Each row of a before or after table is a point. The points were changed in one or more steps. Then noise was added and the rows were shuffled. The steps act on how far a point lies along the listed directions, d1 being the first. Name the steps. A step turns or swaps two directions, mirrors them in a line or flattens them onto one, adds a multiple of one to another, or multiplies one. Angles are multiples of 10 degrees, from the lower direction toward the higher: turns from -170 to 170, lines from 10 to 170 but not 90. Use the fewest steps. Two steps may share a direction if one is a turn and the other turns, adds or multiplies; they go together, in the order done. Otherwise the lowest direction goes first.
In the rows, 128 means zero.

Directions:
(1): [130  92 162]
(2): [ 83 112 115]
(3): [149  97  95]
Before (13 x 3):
[[167 136 125]
 [117 132 123]
 [140 122 146]
 [113 151 115]
 [128 121 159]
 [ 89 159 118]
 [143 142 132]
 [122 141 109]
 [102 150 129]
 [108 121 145]
 [133 118 132]
 [151 172 154]
 [ 91 134 115]]
After:
[[ 87 204  74]
 [119 175  77]
 [136 106 144]
 [ 91 156  94]
 [ 99 173 108]
 [145 152 122]
 [142  96 169]
 [109  97 168]
 [166 145 116]
 [111 189  77]
 [116 141 113]
 [151 189 136]
 [130  84 196]]
Steps: multiply d1 by 3

Directions:
(1): [136 114 162 113  71 144 146 161]
(2): [ 92 148 103 156 136 153 139 180]
Before (10 x 8):
[[139 114 152 100  96 125 122  96]
 [109 137 128 133 101 158 146 208]
 [124 126 145 135  93 156 149 213]
 [137 128 118 140 159  98 125 104]
 [140 127 128 111 150  85 115  80]
 [143 131 129 115 127 129 123 120]
 [114 160  94 156 166 114 106 135]
 [152 118 136 118 134  85 119  79]
 [111 132 130 117 126 144 136 148]
 [109 134 114 127 130 145 127 147]]
After, 10 rows:
[[111 128 138 114 109 146 141 156]
 [132 122 127 108 132 114 109  78]
 [139 133 122 118 137 125 121 114]
 [117 154 108 151 140 121 115 149]
 [117 125 158 119  49 171 163 239]
 [136 134 110 141 171  90 122 101]
 [135 135 105 119 187  74 102  58]
 [108 128 127 121 107 149 133 161]
 [130 117 170 124  50 170 161 238]
 [147 128 107 128 178  72 105  54]]
Steps: add 1 times d2 to d1

Directions:
(1): [158 142 181  93 120 173 155 116  87 133 125 125]
(2): [138 151  89 122 111 116 137 131  81  62 147 142]
(3): [150 176 162 122 113 112  94 142 163 125 161 170]
Before:
[[129 127  80 133 136  81 125 144 124  71 148 140]
 [135 132 132 123 136 106 116 135 163 131 120 145]
 [151 155 103 112 120 140 143 129  68  56 137 138]
 [107 143  88 139 110  96 134 151 144 101 142 130]
 [162 201 137  86 106 139 141 135  86  60 158 172]
 [ 86 130  96 176 121  43  79 177 228 137 137 168]
 [140 153 127 109 118 157 178 124  64  94 128 112]
 [112 128 120 139 136 101 118 134 165 150 122 118]
 [131 136 103 145 124 118 110 136 159 118 137 116]
 [131 185 116 142  91  77  91 140 160  82 165 198]
 [140 144 142 132 139 156 129 123 117 120 125 124]]
After, 11 rows:
[[ 60  69  59 177 145  76 130 155 175 144  88 106]
 [136 144 144 133 142 156 130 123 120 126 122 121]
 [123 124 103 147 130 123 116 132 158 130 127 105]
 [155 160 196 117 136 144  99 138 174 162 134 152]
 [152 183 185 112 116 147 134 136 137 141 143 147]
 [104 133 122 139 119 102 126 150 180 148 130 128]
 [ 93  83 160 150 140 134 126 113 188 208  87 117]
 [111 122  89 141 132 103 134 131 128 119 116 113]
 [140 144 224  92 144 177 135 124 170 200 108 130]
 [126 119 144 137 148  90 100 144 195 145 139 146]
 [123 105 114 122 144 117 138 126 134 128 100 118]]
Steps: add 0.3 times d3 to d1; turn d2 and d3 by 130 degrees

Directions:
(1): [128 162 178  78 103 146 154  86 165 163 128 121  99 139 153 101 143 129]
(2): [174  87 138 154 133 152 160 143 147 109 104  84  77 110 136 149 162 105]
(3): [127 120 122 138 152 100 198  95 107  99 177 144 125 105 175 127 115 147]
Before (10 x 18):
[[126 124 121 156 142 105 130 151 114 103 155 166 144 124 135 129 120 130]
 [176  73 135 160 170 129 215 115 125  62 152 103  62  80 182 126 151 126]
 [107 137 120 122 103 142  74 168 133 154  97 125 137 150  85 115 131  99]
 [ 90  99  97 149 144  83 180  99  94  93 206 157 164  89 160 129 101 146]
 [121 142 158  83 102 147 127 129 159 163  93 119 107 141 107 131 138 119]
 [104 119  78 173 159 100 108 146  78 104 138 171 171 113 107 136  86 133]
 [119 125 132 142 138 134 123 133 116 121 122 132 132 122 113 106 124 124]
 [147 129 117 161 132 132 151 147 126 112 119 117 116 120 102 146 135 127]
 [125 108 113 144 119 126  82 136 122 122  97 124 150 127  98 135 132 130]
 [117  99  80 177 165  78 150 131  90  90 163 154 167 104 138 153  91 133]]
After:
[[ 83 167 130  91 159  79 182  60  92 104 214 196 153 115 186  74  82 180]
 [132  89  79 195 167 111 129 157  84  86 125 146 143  98 112 153 104 120]
 [124 141 158  84  98 152 118 135 164 168  84 115 104 142  99 132 143 116]
 [135 113 122 163 146 105 142 153 115  96 155 159 133 118 139 131 126 129]
 [121 123 130 143 138 135 123 135 117 121 121 130 130 120 113 108 125 122]
 [121 124 122 130 101 155  67 183 144 152  78 109 122 150  74 123 145  86]
 [122  92  79 184 173  76 168 129  87  80 168 153 161 100 147 156  92 136]
 [114 163 118 136 126 117 132 134 118 130 136 146 149 133 100 127 114 144]
 [114  70  98 171 156  87 218 102  94  68 208 137 135  72 177 144 115 140]
 [122 111 116 142 115 128  74 142 124 127  90 124 151 130  92 134 133 129]]
Steps: mirror d1 and d2 in the line at 10 degrees; multiply d3 by 1.3

Directions:
(1): [132 115 135  77 134 180 141 139 114 150 169 150 105  89 109 147 114 101
 122 139 104  88 158 116 207 151 136  77 151 123 133 147]
(2): [162  69 207 163 155 133 151 100  91 142 138 122 135 166 111 128 134 139
 117 124  75 160 130 132 133 155 162 146 150 101 114 104]
(3): [141 141 138 157 179  93 109 135  88 127 153 147 148  67 134 156 142  98
 103 203 116 106 106 121 114 106  95 149 107  94 153 116]
(4): [ 97 150 141 100 132 123 128 100 129 177 120  84 135 136 148  85 145 135
 136 167 134 103  94 229 153 143 117 122 154 114 135 108]
(5): [128 141 112 120 188 116 115 137 156 129 158 166 149 201 106  85 129 117
 116 155 129 175 125 130 165  97 131  80  81 127 114 133]
(6): [144 142 147  98 160 140 188  58 147 161 176 156 115 119 169 145 114 133
 165 125 185 146 155 119  94 109 119 142 122 127 133 114]
Before (14 x 32):
[[117 120 133 146  93 119 116 141 120 125  94  91 120 142 126 116 140 133
  124 110 111 109 114 136 110 138 142 134 138 127 128 126]
 [146 109 145 145 141 133 119 141 118 113 143 137 128 141 106 128 133 125
  112 129 101 140 125 106 147 135 144 114 136 124 119 123]
 [112 138 102 116 119 131 112 150 118 124 112 120 126  99 128 139 131 122
  119 147 127 101 124 119 120 127 118 129 135 125 142 139]
 [137 117 142 142 155 124 135 132 132 117 148 153 139 161 110 125 125 124
  116 123 120 155 125  93 117 118 134 123 114 123 108 129]
 [118 137 112 117 139 112 119 131 146 135 123 124 143 148 131 108 128 125
  129 141 133 135 109 156 129 129 130 116 128 125 129 128]
 [127 112 121 125 113 135 126 141 129 129 116 124 114 139 102 128 120 132
  119 112 124 126 147 120 153 135 145 103 134 130 118 142]
 [120 169 118 124 143 112 117 124 115 139 149 138 129  72 146 137 129 110
  124 179 155  88 122 152 110 109 100 146 110 118 143 112]
 [141 105 121 124 109 150 126 151 128 109 119 140 133 133  98 133 115 126
  107  86 112 137 150  95 147 135 145 112 137 143 106 147]
 [125 109 133 122 108 139 124 130 119 130 124 116 123 130 121 124 120 137
  133 110 115 111 148 136 142 142 139 120 153 125 128 124]
 [124 120 119 149 110 129  95 166 126 115 104 115 114 139 112 123 134 128
  103 122  94 117 118 124 145 147 150 131 133 140 119 127]
 [144 125 128 145 156 126 139 109 141 114 144 149 152 164 122 114 122 135
  128 118 134 173 130 100 107 110 132 134 101 132 126 135]
 [117 150 111 126 135 100 107 121 126 140 128 123 135  95 146 126 143 132
  128 154 145 102 105 145 108 124 112 147 121 126 140 127]
 [125 151 120 129 137 115 108 144 127 113 128 135 125  95 142 132 142 112
  114 152 132 108 114 129 129 112 109 124 127 126 139 133]
 [126 114 138 133 115 147 131 127 128 118 119 119 126 154 108 117 119 137
  125 104 112 143 125 125 134 145 139 128 146 126 112 113]]
After (14 x 32):
[[138 108 153 147 119 131 144 126 112 116 130 129 125 112 124 154 125 130
  124 108 120 126 127  92  93 137 133 154 143 122 118 125]
 [129 111 125 102 106 152 157 111 151 143 125 127 101 158 116 124 111 147
  141  85 150 140 165 119 145 136 154 100 139 143 110 141]
 [134 161 127 137 174 100 107 135 110 117 150 152 136  68 151 146 148  98
  107 191 136 102 109 124 119  94  91 135 113 108 150 125]
 [122 158 111 139 169  78  89 134 111 136 143 140 150  82 140 130 151 115
  109 197 133 100  90 144 112 107  97 146 101 111 149 124]
 [125 179 116 159 182  76  73 162  76 125 155 148 154  35 133 147 146  80
   86 248 122  70  93 150 116  92  76 153  87  90 161 108]
 [125 113 137 114 106 164 154 107 151 127 122 119 116 181 115 107 110 150
  145  73 132 161 140 126 135 147 151 117 150 140 101 115]
 [124 112 126 106 120 147 136 118 145 137 135 129 121 173 119 103 114 142
  144  95 129 139 158 136 153 134 148  99 142 134 117 128]
 [142 106 124  96 103 170 162 117 158 125 132 146 119 160 114 127 102 142
  135  53 145 157 172  94 140 135 156 106 142 158  96 145]
 [119 135 121 114 120 121 138 113 140 141 118 113 131 119 148 127 125 132
  142 127 144 120 116 154 109 139 128 139 145 126 133 125]
 [154 111 158 136 144 141 147 110 118 127 157 140 118 116 129 147 128 128
  129 125 122 135 135 101 122 132 136 132 142 122 126 114]
 [138 134 131 114 150 144 153 100 157 147 154 148 104 158 144 124 119 133
  140 116 153 150 148 117 123 123 146 128 117 144 114 117]
 [120 149 104 110 165 121 121 135 123 134 143 148 136 110 131 133 130 112
  118 177 142 119 126 115 121 103 110 117 108 116 146 134]
 [140 111 134 157 100 134 134 120 117 103 106 111 138 113 129 141 124 145
  128  93 119 132 126 101  89 140 134 166 140 134 134 137]
 [122 133 131 118 133 126 146 107 156 144 131 123 120 195 134  93 130 137
  143 107 145 151 133 134 115 114 147 109 112 132 117 124]]
Steps: multiply d3 by 2.5; turn d5 and d6 by 160 degrees

Directions:
(1): [ 89 139  90 106 165 150 123 155  79 121 107 149 117 150 164 162 127  92
  85  80 137 120 118 113  88 102 127 123 130 179 135 161 163 127 104 168
  77 122 123  98  98 123 132 166 135 102 176 151  97 116  68 149 135 108
 136 105  77  67 118 133 162 150 120 102]
(2): [109 108 190 163 100 134 101 169 122  97 131 104 134  76 191 146 118 145
 107  77 107 131 111 120  91 128 123  95 145  84  85 158 139 142 156 119
 128 110 158 165 155 104 120 137  94 161 149 177 126 109 148  97 189 137
 151 132 135 137 131 151 138 189 106 165]
(3): [129 170 134 183 146 137  62 113 152 108 183 114 149 144 122 131 112 117
  95 151 181 110 114 137 146 139 163 121 125 134 146 156 111  65 143 113
 151 168 103 167 116  80 147 124  88 133 130 146 151 134 112 151  90 138
 168  91  93  69 122 101  85 131  99 168]
(4): [147 149 162 163 115 165 162 159 158 143 126 160 115 176 136 164 146 144
 145 124 109 111 191 122 136 117 110 112 113 160 137 106 174 184  93  92
 176 145 122 132 102 160 141 102  95 138 120 200 172 119 116 185 148 146
 112 143 126 105 173 101 125 137  90 109]
(5): [145  29 138 114 147 177 130 126 131 118 108 159 101 153  75 151  89 153
  89 158 142 128 107 143 166 101 119 171 137 125 140 109 142 141 146 123
 102 134 160 165 107  93 133  93 111 136 107 155  98 124  75 107 117 197
 126 128 134 113 132 195 132 141 149 147]
Before (8 x 64):
[[140   7 180 146 126 177 115 150 120 100 107 130 107 113 118 161  75 174
   89 153 113 117  92 144 143  99 126 165 160  80  84 116 134 147 170 118
  106 133 188 193 138  90 130  79  90 164 109 159 103 111  93  90 147 215
  133 155 157 132 152 216 137 170 148 194]
 [110 194 155 155 137 141 117 148 159 139 139 141 135 160 133 144 133 127
  143 105 120  94 167 132 123 140 128 104 124 176 141 127 159 153  79 110
  157 139 123 124 117 157 143 118 115 124 138 175 163 137 111 179 131 115
  130 121 111  81 157 100 115 141  91 122]
 [103 232 105  99 130  90 151 132 102 151 121 107 146  98 177 104 155  77
  159  87 100 145 139 120  81 128 131 113 122 144 119 148 100 125 109 160
  128  93 103  88 157 154 114 167 187 109 170  61 150 135 159 168 148  55
  117 117 135 157 141  68 155 119 128  88]
 [155 145 142 120 111 144 165 157 153 140 136 136 114 162 108 143 159 142
  168 139 114 116 162 119 149 125 104 132 105 121 135  80 149 177 111  84
  158 122 137 133 125 166 129 111 130 137 104 149 140 136 130 144 129 137
  110 147 156 144 156 129 126 125 119 110]
 [124 135 154 157 101 100 104 125 144 105 167  99 142  94 136 116 110 132
  136 130 126 129 122 122 120 148 136 105 124  87 131 120  83  99 152 115
  145 118 160 158 164  90 114 125 122 147 124 122 153 135 179  82 142 136
  132 143 154 158 121 129 129 127 126 139]
 [124 135 173 155 103 153 138 147 134 123 116 134 104 129 183 137 142 142
  136 101  75 131 163 119 117 124 113  91 129 112 114 112 157 169 119 113
  150 120 150 136 137 147 124 126 106 159 123 184 154 101 140 132 178 131
  124 146 142 140 149 111 148 162  98 132]
 [127  90 149 152 135 170 136 154 139 132 114 158 121 140 139 154 123 149
  112 128 136 125 158 122 123 115 107 137 126 143 128 127 170 147 128 108
  149 137 152 143  99 108 130 123  87 141 118 200 154 123  98 136 156 160
  131 120 135  93 154 144 137 149  90 136]
 [ 98 196 107 120 135 103 120 131  96 143 149 109 142  89 180 110 151  94
  132  78 118 118 124 107  74 152 145  90 116 128 114 171 126 104 137 179
  114 112 102 103 158 132 117 155 159 100 155  94 124 137 156 126 156  52
  150 125  95 123 107 123 150 130 129 110]]
After:
[[111  77 134  98 158 147 104 120 132 117 109 141 121 132  78 132  87 140
  105 129 132 113  96 149 149 122 122 157 148 137 140 124 131 131 127 144
   89 114 165 145 130 106 130 108 141 122 123 127  90 143  75 100 116 163
  132 116 128 107 123 189 134 143 150 146]
 [148 152 183 190 107 162 150 171 152 143 134 136 126 163 165 168 139 153
  156 137  91  95 188 127 124 115 125 108 125 140  93 106 164 183 101  83
  189 159 136 146 118 170 143  84  85 155 118 189 189 115 134 192 156 152
  112 167 142 113 198  97 117 144  90 143]
 [152  94 132 115 136 153 130 144 143 117 140 126 112 152  83 140 126 140
  124 157 147 117 113 136 169 118 120 155 117 106 139  95 127 141 144  98
  123 128 152 170 125 116 130 107 126 140 105 136 110 140 107 110 110 165
  131 130 144 125 137 170 118 138 139 144]
 [ 96 159  94 100 150 108 115 118  87 134 143 111 137  84 157 103 127  95
  117  98 134 126  98 117  88 145 150 112 125 125 117 171 113  87 153 191
   85 106 110 113 159 106 116 150 166  98 151  74 100 142 139 100 141  69
  155 120  96 122  93 155 156 134 157 119]
 [125  72 134 132 140 168 146 142 135 138 107 160 115 149 119 150 119 145
  114 143 137 129 148 124 133 108 106 153 128 143 138 124 165 146 131 118
  137 134 156 136  97 109 125 121  94 135 113 181 146 127  90 131 148 163
  122 122 136 101 152 159 137 142 109 130]
 [131 148 145 144 103  99 119 121 148 114 173 105 143 105 129 108 120 127
  148 143 120 128 131 123 124 149 134 107 120 101 141 108  83 101 141 110
  155 120 150 138 155 103 120 127 131 141 122 114 161 141 173  96 132 128
  126 143 155 152 127 115 130 112 128 123]
 [ 99 153  92  78 163 101 105 108  88 123 119 103 139  80 137  99 103  82
  102 117 135 154  74 139  98 117 147 153 144 115 118 163  72  75 153 179
   81  96 128 126 159  89 110 166 185 113 163  39  95 141 121 109 120  97
  140  98 134 143 107 135 150 128 167 125]
 [125  80 138 128 137 161 110 114 127 112 115 135  93 133 123 127 106 137
   93 141 111 140 110 136 148 118 129 135 137 106 133 114 136 121 143 135
  110 123 161 149 131 104 126 116 119 149 109 149 111 110  98  97 133 160
  137 125 135 129 122 155 139 147 133 154]]
Steps: flatten d1 and d3 onto the line at 170 degrees; multiply d2 by 0.4; swap d4 and d5

Directions:
(1): [164 135 142 145 101  92 101  70  97 136 124 117 118 177 167 143 175  88
 123 126 145 153 129 114  84 147  98 105 175 109 125 210 184 145 173 189
 138 139  88 104 111 129 129 138 152 149 104 119 116  94 158 114 103 155
 140 155 127 127 147 112 138 133 133  87]
(2): [159 184 136 114  91 124 151 152  96 127 145 152 120 126 154 129 129 111
 120 138 102 143 179 144 137  96 172 155 165 132 129  84 120 173  97 188
 137 139 155 117 201 105 112 187 142 111  77 142 106 141  77  92  93 152
 116 129 146 142 125 103 129 142 178 151]
(3): [148 125 139 100 164 116 125 100 155 166 109 176  98 165  95  92 155 117
  94 135 183 141 135 115 120 103 114 129  78 182 110 125 203 143  93 122
  89 135 154  89 112 108 123 147 123 168 129 153 132 161 117 127 114 160
 113  95 167 112 132 132  96 172  83 178]
(4): [103 100 115 115  94 129 169 127 145  99  96 121 143 107 185  92 159 135
 173  88 136 177 172  90 138  63  81 123 148 149 143  97 122  97 144 154
 168 100 149 117  95 140 149 131 124 116 163 140 101 131 159 115 131 163
 101 100 165 137  86 170  79 135 140  94]
(5): [122 109 147  96  73 144 123 121 120 110 171 134 122 194 104  84 106 143
 122 135 157 111 124 125 154 135 115 161 158 181 144 104 124 141 141 136
 134 137 147 224 105  99 106 104 134 189 140 123 116 102 167 150 125  97
  84 165 150 168 122  97 156 164 156 125]
Before:
[[111 106 115 124 170 129 167 137 185 117  77 153 127  91 128 114 149 147
  132 115 145 168 144 105 144  80  86 102  54 167 130  96 159  83  97 101
  115  95 143  75 112 143 153 127 128 123 148 144 121 164 122 132 138 151
  111  67 153 101  99 172  77 140  90 151]
 [108 149 139 111 163 137 170 141 174 175  99 167  93  99 122 105 142 129
  123 139 156 145 137 113 143  73 140 154  58 172 113  75 168 120  74 116
   94 114 184  89 147 125 126 184 148 120 136 158 130 163  80 126 109 149
  103  87 163 124 113 152  88 154 106 171]
 [141 140 113 181 155 109 103 120 112 137 120  88 139  95 138 197 126 118
  155 134  80 107  65 152  77 205 128  88 144  40 120 185 105 113 158 104
  135 125  56  98 118 167 149 123 130  83 104  98 139 106 141 131 149 115
  166 157  48 110 149 138 161  56 119  81]
 [109 118 135 113  79 158 139 108 137  94 163 140 128 186 131  86 127 128
  141 118 147 109 136 130 129 118 116 150 162 168 148 131 124 133 174 147
  146 121 136 188  99 101 145  99 131 174 156 111 104 111 160 150 123 111
   86 164 129 152 132 110 144 166 159 121]
 [129 171  94 177 149 115 139 136 105 128 104 126 141  63 154 188 150 106
  134 132  55 125 116 160 135 137 164  97 110  45 128 141  89 113 111 114
  138 129  86  59 156 161 122 121 118  52 107 134 147 130  98 103 134 142
  187 114  68 106 124 137 121  79 124 113]
 [ 80  74 126 120 114 125 137 108 143 131 129 127 138 138 132  96 143 131
  133 117 152 122 120 103 143 104  85 121 131 148 126 130 131 108 138 127
  140 106 131 154  63 110 107  98 122 138 164 122 116 130 168 148 152 122
   93 137 144 132 120 145 135 136 128 108]
 [100 117  98 159 143 168 172 170 142 100  87 107 146  12 189 155 143 108
  186  87  71 178 165 122 151  96 126 108 146 100 145 102  97  86 121 124
  171 128 128  84 154 159 149 144 116  49 133 137 104 161 114 115 133 151
  128  66 125  98 108 177  65 105 149 123]
 [146 142 124 162 153 103 123 106 136 130 120 107 155 116 164 145 173 128
  133 107 100 165 125 125  93 124 131 102 147 100 104 178 152 130 140 140
  138 135 112  59 142 147 146 149 138  96 102 126 132 139  95  95 120 165
  160 116 111 116 125 144 129 100 121 122]
 [127 109 137 110 112 130 141 110 118 105 145 125 124 144 119 119 128 133
  125 118 141 110 114 132 131 153 129 129 157 136 153 124 109 126 144 116
  127 139 124 183 104 108 113 100 131 148 133  96 122  94 156 143 129 105
  118 157 129 152 121 117 150 136 164 104]]
After (9 x 64):
[[123  98 133 101 110 126 156 103 132 103 123 133 122 139 136 101 148 132
  134 104 155 134 133 115 131 122 108 125 149 152 155 115 125 115 140 124
  135 129 136 161  88 108 123 107 126 147 146 106 115 107 162 136 128 130
  106 136 151 149 107 137 122 145 156 102]
 [131 133 120 144 209 124 137 140 172 143  90 155 119  89  92 153 130 139
  101 142 130 133 111 135 130 129 126  99  32 136 117 126 164 103  82  81
   83 113 121  60 143 142 143 130 130 116 118 135 142 168  90 137 137 132
  143  80 119  86 134 146 107 124  74 177]
 [121 170 145 128 183 138 142 147 158 190 120 163  89 101  90 138 118 126
   99 165 137 111 104 141 138 121 175 154  50 144 103  99 159 137  69  99
   73 131 163  96 174 123 112 180 151 116 111 145 149 158  57 134 112 121
  128 109 129 116 142 124 125 138 104 185]
 [124 124 114 169 108 118 115 125 108 109 132  73 150 104 158 176 119 130
  178 121  79 111  77 143  94 195 109  99 180  52 139 165  80 103 180 120
  164 117  61 147 101 165 148 107 134  92 121  93 126  86 172 135 153 104
  141 172  57 135 131 139 165  59 148  52]
 [ 89  78 126 120 142 116 137 101 153 149 111 139 132 128 128 100 158 122
  124 118 160 131 122 100 134  96  85 111 106 149 115 137 155 110 122 121
  126 105 132 113  66 114 110 111 118 131 159 131 122 149 151 141 148 141
  104 116 150 115 123 156 119 139 104 123]
 [112 132  99 169 174 162 157 169 139 121  87 113 140   8 168 178 139 100
  165 102  66 164 148 137 139 118 145 101 125  84 133 121 109  97 107 112
  148 139 117  58 171 159 145 150 117  42 118 137 118 170  90 117 132 149
  150  65 108  83 127 170  76  99 132 143]
 [110 112 130 106 101 148 153  98 155 105 132 156 122 175 144  70 155 122
  143 105 162 137 156 114 121  82  99 139 139 180 140 125 154 125 161 150
  141 110 148 140  87 105 157 113 126 168 166 126  99 132 154 139 119 145
   85 131 151 137 121 136 106 176 136 132]
 [149 149 128 168 149 107 111 111 124 129 139 100 157 121 152 159 155 130
  127 118  87 147 111 138  95 149 147 107 154  88 103 184 138 136 146 135
  138 143 101  81 152 144 140 142 139  98  93 115 137 128  94 101 122 146
  166 137  93 122 134 128 152  91 131 120]
 [120 167  96 176 118 124 135 143  91 111 125 112 148  73 156 187 132 116
  143 135  45 110 110 164 146 153 167 106 137  42 138 136  62 113 127 118
  152 132  82 106 156 157 116 104 122  58 108 122 143 110 114 112 137 119
  179 140  61 124 123 123 144  76 149  95]]
Steps: turn d4 and d5 by -40 degrees; turn d3 and d4 by -40 degrees
